Each point is reached from the start by the listed moves, each made 0, 1 or 2 times, or once backwards (-1), plus a little noise. Say if it took an odd or an even number of moves. Then give how often each move was made.
In the rows, zero is written as 128.

Moves:
(1): [161 111 114 132]
(2): [156 195 130 141]
(3): [137 110 162 109]
Start: [112  84 137 129]
Points:
[193  30 144 116] -> odd (2, 0, 1)
[ 78 102 153 122] -> odd (-1, 0, 0)
[151  66 122 133] -> odd (1, 0, 0)
[221 166 195 122] -> odd (1, 2, 2)
[ 50  33 150 116] -> even (-1, -1, 0)

Moves:
(1): [180 112 143 122 133 122 125 128 137 127 129]
(2): [136 184 141 132 132 126 130 120 123 124 129]
(3): [113 114 168 137 135 122 117 134 113 123 132]
(4): [132 127 120 180 132 132 126 124 126 125 111]
(5): [122 129 128 125 165 122 137 133 124 131 130]
(6): [123 127 133 120 139 169 130 129 131 129 142]
(7): [132 126 140 127 116 123 171 120 128 134 135]
(8): [128 129 124 137 120 135 135 170 129 125 119]
(9): [127 127 144 131 120 122 131 128 175 130 132]
(10): [126 130 132 137 128 131 121 130 123 172 132]
(11): [126 126 123 135 130 125 127 134 128 127 158]
Start: [118 125 120 138 123 102 126 131 136 124 129]
Points:
[ 64 134 143  92  88 132 235 164 187  93 194] -> odd (-1, 0, 0, -1, 0, 1, 2, 1, 1, -1, 1)
[  7 118 246 130 185 166 182 234 184 217 190] -> odd (-1, 0, 2, -1, 2, 2, 1, 2, 2, 2, 0)
[ 99 229 185 132 118 196  71 222 114 188 194] -> odd (0, 2, 1, -1, -1, 2, -1, 2, 0, 2, 1)

Moves:
(1): [179 125 128 114 121 135 134 137 127 120 131 135 130 124 119 132 121 120
 123 134 133 120 124]
(2): [125 161 133 124 131 127 129 123 141 132 124 132 124 129 135 127 118 129
 120 128 123 118 135]
(3): [138 126 162 134 138 115 134 117 123 131 124 134 129 128 139 124 135 125
 122 142 133 127 132]
(4): [136 131 129 154 128 129 131 135 129 127 134 131 126 131 134 130 124 135
 125 121 128 129 128]
(5): [125 125 117 129 156 147 121 128 120 131 130 122 133 122 130 124 132 116
 130 125 121 123 140]
(6): [119 130 131 124 117 157 131 122 124 126 125 125 135 132 132 130 132 127
 132 132 136 131 130]
(7): [120 124 127 124 127 122 165 131 126 133 140 122 126 123 127 134 131 126
 128 126 121 128 137]
(8): [125 126 151 123 129 130 124 162 137 124 124 140 132 133 128 131 132 124
 131 124 116 123 131]
(9): [128 121 126 129 126 130 130 122 154 130 125 126 125 125 126 126 137 127
 125 131 122 126 130]
(10): [131 133 131 133 121 128 127 136 128 159 129 126 121 124 124 121 121 127
 123 136 131 130 131]
(11): [120 120 130 126 128 132 121 123 126 129 154 132 125 136 125 128 117 131
 136 121 131 127 134]
(12): [122 125 122 118 135 137 134 126 128 134 125 157 135 122 127 130 131 132
 120 118 134 130 122]
(13): [127 139 124 127 126 116 126 121 134 135 132 128 163 128 132 127 134 125
 126 126 126 123 129]
(14): [132 122 125 124 132 130 132 123 124 133 125 129 123 152 127 130 129 123
 124 126 124 125 124]
(15): [129 123 123 122 123 127 124 131 125 131 137 132 118 125 160 121 136 124
 129 126 125 133 130]
(16): [133 127 137 122 127 126 115 125 125 138 128 124 128 122 131 166 131 124
 124 127 120 132 124]
(17): [124 136 130 129 126 132 116 131 118 119 138 139 117 127 110 127 157 120
 108 120 126 132 132]
(18): [133 139 128 121 134 127 131 139 126 136 131 120 130 134 133 125 139 156
 127 128 135 127 133]
(19): [134 134 130 133 129 129 132 119 120 135 124 129 124 127 123 133 134 128
 158 120 129 125 132]
(20): [134 140 113 130 131 116 128 130 135 126 127 142 133 136 134 139 131 121
 132 167 139 141 136]
Start: [133 121 130 134 126 122 109 132 126 125 120 117 143 149 130 126  84 130
 116 146 127 145 123]
Points:
[146  46 138 135 108 138  98  58 148 145 134 113 107 139 181 203  80  97
 141 215 138 185 122] -> even (0, -1, 1, 0, 0, 1, 0, -1, 2, 0, 1, 0, -1, 0, 1, 2, -1, -1, 0, 1)
[239 105 210  74 157  83 212 190 183 186 146 230 145 154 180 145  63 101
  93 198 114 116 153] -> odd (2, 1, 2, 0, 0, -1, 2, 2, 1, 1, 1, 2, 0, 1, 1, 0, -1, 0, 0, 1)
[186 158 149 118 157 115 224 196 161 148 137 198 163 188 177  93 161 169
   7 129 113 118 142] -> odd (1, 1, 1, 2, 0, 0, 2, 1, 1, 0, -1, 2, 1, 2, 1, -1, 1, 2, -1, 0)
[165 194 218 120 131 167 116 108  95  66 136 207 136 203 125 116 124  65
 107 181 150 125 162] -> even (1, 2, 2, 0, 0, 2, 0, 1, -1, -1, 1, 0, 0, 1, 0, -1, 2, -1, 1, 1)
[142 126  98  78 162 107 130 105 149 189  88 202 217 157 166 235 162  39
 148 189  86 154 136] -> even (0, 0, 0, -1, 1, 0, 1, 1, 1, 0, -1, 2, 2, 2, 1, 2, 0, -1, 2, 2)
[170 126 210 127 150 144  51 167  52 215 192 171  71 167 182 193 202 126
 151 220 159 197 200] -> odd (0, -1, 2, 0, 1, 1, 0, 1, 0, 2, 2, 0, -1, 0, 2, 2, 2, 2, 2, 2)

Moves:
(1): [129 128 135 125 119 128 126 118 130 131 142 141 132 131 121 125 132 107
 122 114 131 124 121 128]
(2): [131 129 129 121 126 120 125 126 126 140 120 121 123 135 130 116 130 124
 130 128 122 125 118 128]
(3): [136 131 127 124 137 124 134 128 131 129 117 123 128 122 118 126 139 127
 144 139 132 109 120 127]
(4): [129 146 138 146 135 103 125 144 140 129 152 127 135 132 129 116 134 109
 123 125 110 124 139 123]
(5): [142 125 138 131 120 134 139 117 117 128 117 119 119 136 136 129 132 136
 122 111 129 126 123 131]
(6): [115 124 138 120 126 125 128 138 136 141 131 104 146 121 122 134 131 122
 142 133 124 121 125 135]
(7): [125 139 126 126 121 118 141 125 123 134 117 123 121 131 120 125 127 139
 139 128 146 123 124 128]
(8): [158 123 130 114 117 136 108 134 142 128 146 151 133 122 131 121 124 115
 127 117 135 140 116 120]
(9): [124 146 130 137 124 131 122 120 138 129 145 122 115 124 124 126 121 112
 108 136 124 131 114 123]
(10): [133 132 133 125 110 119 124 125 122 128 134 122 124 129 124 137 142 141
 122 138 126 111 127 128]
(11): [124 129 143 119 140 130 129 136 120 128 129 117 152 133 125 134 124 135
 103 133 132 111 109 122]
(12): [129 129 135 129 119 121 114 122 132 129 135 114 113 129 147 144 134 129
 120 124 124 115 144 130]
(13): [148 139 119 118 115 115 107 121 124 140 128 118 138 122 138 151 115 129
 118 124 109 119 124 131]
(14): [125 131 142 100 132 144 115 131 128 117 122 128 131 118 133 142 135 122
 128 112 120 134 129 138]
(15): [146 137 129 125 123 131 132 128 133 129 115 141 115 131 117 113 130 132
 141 119 123 117 126 134]
(16): [136 140 117 146 136 137 110 131 133 119 131 134 121 129 148 134 135 148
 141 135 133 137 138 122]
(17): [146 139 112 127 116 124 137 131 134 137 126 126 127 133 138 123 118 124
 128 134 124 127 126 132]
(18): [124 127 136 130 165 128 149 110 120 115 134 113 128 134 130 117 111 139
 116 134 143 130 131 141]
(19): [126 126 113 128 126 122 119 127 133 133 126 113 143 126 116 123 128 128
 127 127 132 123 109 123]
(20): [123  98 154 111 126 141 133 139 135 129 110 135 146 116 119 134 140 123
 128 122 141 147 136 152]
(21): [133 125 123 134 116 127 129 136 127 122 115 138 127 125 138 127 121 128
 132 122 129 123 120 129]
(22): [154 131 127 125 124 135 123 134 115 125 120 121 147 131 128 126 109 125
 116 136 136 123 130 131]
(23): [138 126 115 139 143 122 132 144 131 120 127 119 131 148 130 134 127 140
 132 143 137 127 125 128]
(24): [124 126 134 125 123 123 128 116 134 127 125 136 137 139 121 118 131 126
 135 118 127 137 124 115]
Start: [114 123 135 130 120 148 126 118 145 102 124 136 143 126 149 124 117 130
 119 141 141 122 124 123]
Points:
[212 121 149 165  74  68 108 237 187 148 132  68 229 150 165 151 146  59
 157 182 148  10 154 163] -> odd (2, 0, 2, 2, 0, 2, 0, 0, -1, 0, 0, 2, 0, -1, 0, 0, 1, -1, 0, 1, 1, 2, 2, -1)
[233 186 202  51  38  80  16 191 188 146 166  63 220 182 142 132 171  70
  79  69 140   7  18 104] -> even (2, 2, 0, 2, 1, 1, 2, 2, 0, 1, 2, 2, 0, 2, 1, 0, 0, -1, 2, 0, 0, 1, 2, 0)
[138 176 145 115 117  90 123 105 122  83 101  76 229 116 195 174 104 192
 104 165 194  50 145 163] -> odd (1, -1, 1, 1, -1, 0, 2, -1, -1, 2, 1, 1, 1, 1, -1, 2, 2, 2, 1, 1, 2, 1, -1, 1)
[191 165 169  79 126 203 105 183 192 114  79 119 237 120 148 102 118  99
 163  92 129 124  88 177] -> odd (1, 0, 0, 1, 1, 2, 0, 0, 0, -1, 1, -1, 0, 2, 2, 2, 2, 0, 1, 1, 0, 1, 0, 0)
